Every row gives one point. Each copy is the shape, with its points in the same order, turned, moved and blurred by noise. Some copies are also mirrored. Which?

Shape (5 x 2):
| +0.42 | +0.25 |
| -0.10 | -0.02 |
| -0.19 | -0.29 |
| +0.19 | +0.64 |
| -0.18 | -0.27 |
Copy 1:
| +0.04 | -0.51 |
| -0.29 | -0.02 |
| -0.22 | +0.28 |
| -0.41 | -0.73 |
| -0.23 | +0.24 |
Copy 1 is: mirrored
Copy 2, 5 rows:
| +0.18 | +0.52 |
| -0.13 | +0.02 |
| -0.38 | -0.09 |
| +0.55 | +0.28 |
| -0.37 | -0.06 |
Copy 2 is: mirrored
Copy 3:
| -0.41 | +0.40 |
| +0.04 | +0.01 |
| +0.04 | -0.26 |
| -0.10 | +0.72 |
| +0.04 | -0.24 |
Copy 3 is: mirrored
Copy 4, 5 rows:
| +0.58 | -0.25 |
| -0.01 | -0.08 |
| -0.20 | -0.20 |
| +0.70 | +0.20 |
| -0.20 | -0.15 |
Copy 4 is: only turned

Shape, 7 rows:
| -0.49 | +0.56 | +0.03 |
| +0.31 | -0.38 | -0.17 |
| +0.30 | +0.39 | +0.21 |
| -0.30 | -0.09 | +0.10 |
| -0.19 | -0.44 | -0.34 |
| +0.34 | +0.10 | +0.24 |
| +0.53 | -0.15 | +0.00 |
Copy 1:
| -0.58 | +0.40 | -0.33 |
| +0.20 | -0.50 | +0.11 |
| +0.20 | +0.35 | -0.03 |
| -0.43 | -0.09 | +0.10 |
| -0.32 | -0.62 | -0.07 |
| +0.24 | +0.16 | +0.16 |
| +0.40 | -0.24 | +0.11 |
Copy 1 is: only turned
Copy 2:
| -0.43 | +0.33 | -0.69 |
| +0.22 | -0.27 | +0.19 |
| +0.12 | +0.41 | -0.08 |
| -0.36 | -0.10 | -0.10 |
| -0.04 | -0.66 | -0.14 |
| +0.09 | +0.32 | +0.22 |
| +0.42 | +0.02 | +0.27 |
Copy 2 is: only turned
Copy 3 (7 x 3):
| +0.08 | -0.01 | -0.65 |
| +0.05 | -0.06 | +0.64 |
| +0.45 | +0.36 | -0.04 |
| +0.16 | -0.34 | -0.03 |
| -0.33 | -0.46 | +0.35 |
| +0.49 | +0.20 | +0.24 |
| +0.30 | +0.16 | +0.55 |
Copy 3 is: mirrored

Shape (7 x 4):
| +0.29 | +1.09 | -0.11 | -0.12 |
| -0.33 | -0.35 | -0.08 | +0.03 |
| -0.59 | -0.10 | +0.21 | -0.04 |
| -0.41 | -0.18 | -0.11 | -0.26 |
| +0.04 | -0.03 | +0.15 | -0.26 |
| +0.30 | -0.41 | -0.26 | +0.23 |
| +0.04 | +0.44 | +0.21 | +0.09 |
Copy 1:
| -0.43 | +0.24 | +0.58 | -0.84 |
| +0.01 | -0.08 | -0.16 | +0.39 |
| -0.35 | -0.37 | -0.05 | +0.36 |
| -0.16 | -0.16 | -0.35 | +0.19 |
| +0.07 | -0.28 | +0.04 | -0.11 |
| +0.52 | +0.21 | +0.10 | +0.22 |
| -0.20 | -0.12 | +0.52 | -0.20 |
Copy 1 is: only turned
Copy 2:
| -0.11 | +0.74 | -0.51 | -0.73 |
| -0.02 | +0.01 | +0.15 | +0.38 |
| -0.40 | +0.26 | +0.34 | +0.34 |
| -0.41 | +0.04 | -0.11 | +0.39 |
| -0.24 | -0.03 | +0.03 | -0.17 |
| +0.48 | -0.14 | -0.07 | +0.22 |
| -0.15 | +0.39 | +0.13 | -0.35 |
Copy 2 is: only turned

Shape (9 x 6):
| -0.23 | -0.06 | +0.20 | +0.04 | +0.06 | -0.46 |
| +0.14 | -0.22 | +0.58 | -0.30 | +0.24 | -0.03 |
| +0.28 | +0.19 | -0.15 | -0.57 | -0.19 | -0.71 |
| -0.45 | -0.31 | +0.00 | -0.26 | -0.30 | +0.07 |
| +0.29 | -0.19 | +0.62 | +0.14 | -0.08 | +0.10 |
| +0.36 | +0.46 | -0.21 | +0.35 | +0.21 | -0.18 |
| +0.36 | +0.07 | +0.72 | +0.13 | -0.40 | -0.28 |
| -0.05 | -0.05 | -0.31 | +0.42 | +0.11 | -0.34 |
| -0.23 | +0.02 | +0.28 | -0.19 | +0.03 | +0.35 |
Copy 1:
| -0.23 | -0.05 | +0.33 | +0.12 | +0.05 | -0.55 |
| +0.12 | -0.51 | +0.51 | -0.03 | +0.33 | -0.08 |
| +0.48 | -0.17 | -0.25 | -0.17 | -0.18 | -0.63 |
| -0.61 | -0.52 | +0.01 | -0.20 | -0.02 | -0.23 |
| -0.01 | -0.43 | +0.67 | +0.19 | -0.09 | +0.17 |
| +0.13 | +0.52 | +0.01 | +0.31 | +0.00 | +0.13 |
| +0.25 | -0.30 | +0.77 | +0.16 | -0.43 | -0.09 |
| -0.28 | +0.22 | -0.08 | +0.51 | +0.02 | -0.24 |
| -0.38 | -0.27 | +0.30 | -0.34 | +0.20 | +0.17 |
Copy 1 is: only turned
Copy 2:
| -0.08 | +0.20 | +0.14 | +0.53 | +0.11 | -0.61 |
| -0.37 | -0.17 | +0.39 | +0.10 | +0.63 | -0.41 |
| +0.13 | +0.48 | -0.18 | -0.35 | +0.13 | -0.76 |
| +0.07 | -0.27 | +0.59 | +0.04 | -0.26 | -0.30 |
| -0.75 | -0.11 | +0.28 | +0.29 | +0.37 | -0.22 |
| -0.14 | +0.39 | -0.47 | +0.33 | +0.24 | +0.17 |
| -0.94 | +0.37 | +0.22 | +0.12 | +0.14 | -0.38 |
| -0.03 | +0.01 | -0.39 | +0.55 | -0.10 | -0.25 |
| -0.10 | -0.15 | +0.48 | +0.12 | +0.26 | +0.02 |
Copy 2 is: mirrored
Copy 3:
| -0.25 | -0.13 | +0.07 | +0.14 | -0.29 | -0.16 |
| -0.11 | +0.33 | +0.40 | +0.09 | +0.22 | -0.43 |
| +0.33 | -0.18 | -0.11 | -0.60 | -0.33 | -0.51 |
| -0.35 | +0.45 | -0.28 | -0.17 | -0.11 | +0.13 |
| +0.06 | +0.44 | +0.09 | +0.47 | +0.17 | -0.45 |
| +0.65 | -0.25 | +0.04 | +0.21 | +0.02 | +0.15 |
| +0.27 | +0.35 | +0.01 | +0.53 | -0.32 | -0.73 |
| +0.06 | -0.38 | -0.27 | +0.26 | +0.04 | +0.15 |
| -0.10 | +0.56 | +0.21 | +0.06 | +0.02 | +0.17 |
Copy 3 is: mirrored

Shape (12 x 8):
| +0.03 | +0.20 | +0.41 | -0.15 | -0.08 | +0.24 | -0.01 | +0.17 |
| +0.19 | +0.43 | -0.22 | +0.10 | +0.05 | -0.25 | -0.41 | -0.10 |
| +0.35 | +0.35 | +0.13 | +0.15 | -0.18 | -0.19 | -0.13 | +0.01 |
| +0.04 | +0.41 | +0.13 | +0.48 | -0.21 | -0.22 | +0.31 | -0.15 |
| -0.32 | +0.16 | -0.53 | -0.08 | +0.02 | +0.13 | +0.61 | -0.01 |
| +0.04 | -0.11 | +0.31 | +0.11 | -0.07 | -0.13 | +0.07 | -0.78 |
| +0.27 | -0.74 | -0.28 | -0.12 | -0.11 | -0.14 | -0.11 | +0.18 |
| -0.50 | +0.52 | +0.16 | -0.07 | -0.63 | +0.64 | -0.08 | -0.56 |
| -0.25 | +0.12 | -0.51 | -0.18 | +0.02 | +0.92 | -0.26 | -0.09 |
| -0.30 | -0.79 | +0.08 | +0.35 | -0.15 | -0.11 | +0.08 | +0.18 |
| +0.27 | +0.18 | +0.23 | +0.67 | -0.27 | -0.11 | +0.05 | +0.00 |
| +0.04 | +0.47 | +0.40 | -0.25 | +0.07 | +0.12 | -0.29 | +0.15 |
Copy 1 (12 x 8):
| -0.10 | -0.11 | +0.08 | +0.12 | +0.19 | +0.08 | +0.25 | +0.24 |
| -0.32 | -0.29 | +0.33 | +0.31 | +0.09 | +0.04 | -0.40 | -0.49 |
| -0.36 | -0.17 | +0.16 | +0.44 | +0.01 | -0.16 | -0.02 | -0.24 |
| -0.61 | +0.05 | -0.18 | +0.30 | -0.18 | -0.07 | +0.24 | -0.46 |
| -0.28 | -0.04 | -0.64 | -0.45 | +0.16 | -0.06 | -0.24 | -0.30 |
| -0.01 | -0.42 | -0.11 | +0.25 | -0.58 | +0.29 | +0.27 | -0.37 |
| +0.41 | +0.05 | +0.14 | -0.12 | -0.46 | -0.32 | -0.50 | +0.02 |
| -0.52 | -0.33 | -0.53 | +0.33 | +0.03 | +0.96 | +0.02 | +0.22 |
| +0.28 | -0.10 | -0.44 | +0.02 | +0.57 | +0.65 | -0.57 | -0.01 |
| +0.27 | +0.57 | +0.04 | -0.19 | -0.60 | +0.02 | -0.07 | -0.08 |
| -0.33 | +0.27 | +0.01 | +0.63 | -0.17 | -0.14 | +0.19 | -0.39 |
| -0.24 | -0.36 | +0.38 | +0.20 | +0.40 | +0.17 | +0.17 | +0.12 |
Copy 1 is: mirrored
Copy 2:
| -0.02 | +0.27 | +0.22 | -0.27 | -0.20 | +0.30 | +0.14 | +0.08 |
| -0.21 | +0.13 | -0.23 | +0.27 | -0.09 | +0.46 | -0.53 | -0.11 |
| -0.14 | +0.19 | -0.06 | +0.31 | -0.24 | +0.51 | -0.04 | -0.04 |
| -0.62 | +0.00 | -0.01 | +0.41 | -0.18 | +0.34 | +0.17 | +0.27 |
| -0.36 | -0.24 | -0.43 | -0.20 | +0.35 | -0.14 | +0.07 | +0.43 |
| -0.64 | -0.31 | +0.26 | +0.10 | -0.19 | +0.13 | +0.13 | -0.50 |
| +0.50 | -0.51 | -0.15 | +0.11 | -0.35 | -0.20 | -0.11 | -0.19 |
| -0.82 | -0.17 | -0.02 | -0.83 | -0.23 | +0.78 | +0.08 | +0.06 |
| +0.00 | -0.47 | -0.07 | -0.79 | +0.32 | +0.53 | -0.44 | +0.22 |
| +0.03 | -0.60 | +0.27 | +0.05 | -0.64 | -0.39 | -0.01 | +0.27 |
| -0.29 | -0.13 | +0.20 | +0.54 | -0.36 | +0.52 | +0.09 | +0.25 |
| -0.07 | +0.53 | +0.19 | -0.22 | -0.15 | +0.41 | -0.18 | -0.04 |
Copy 2 is: only turned
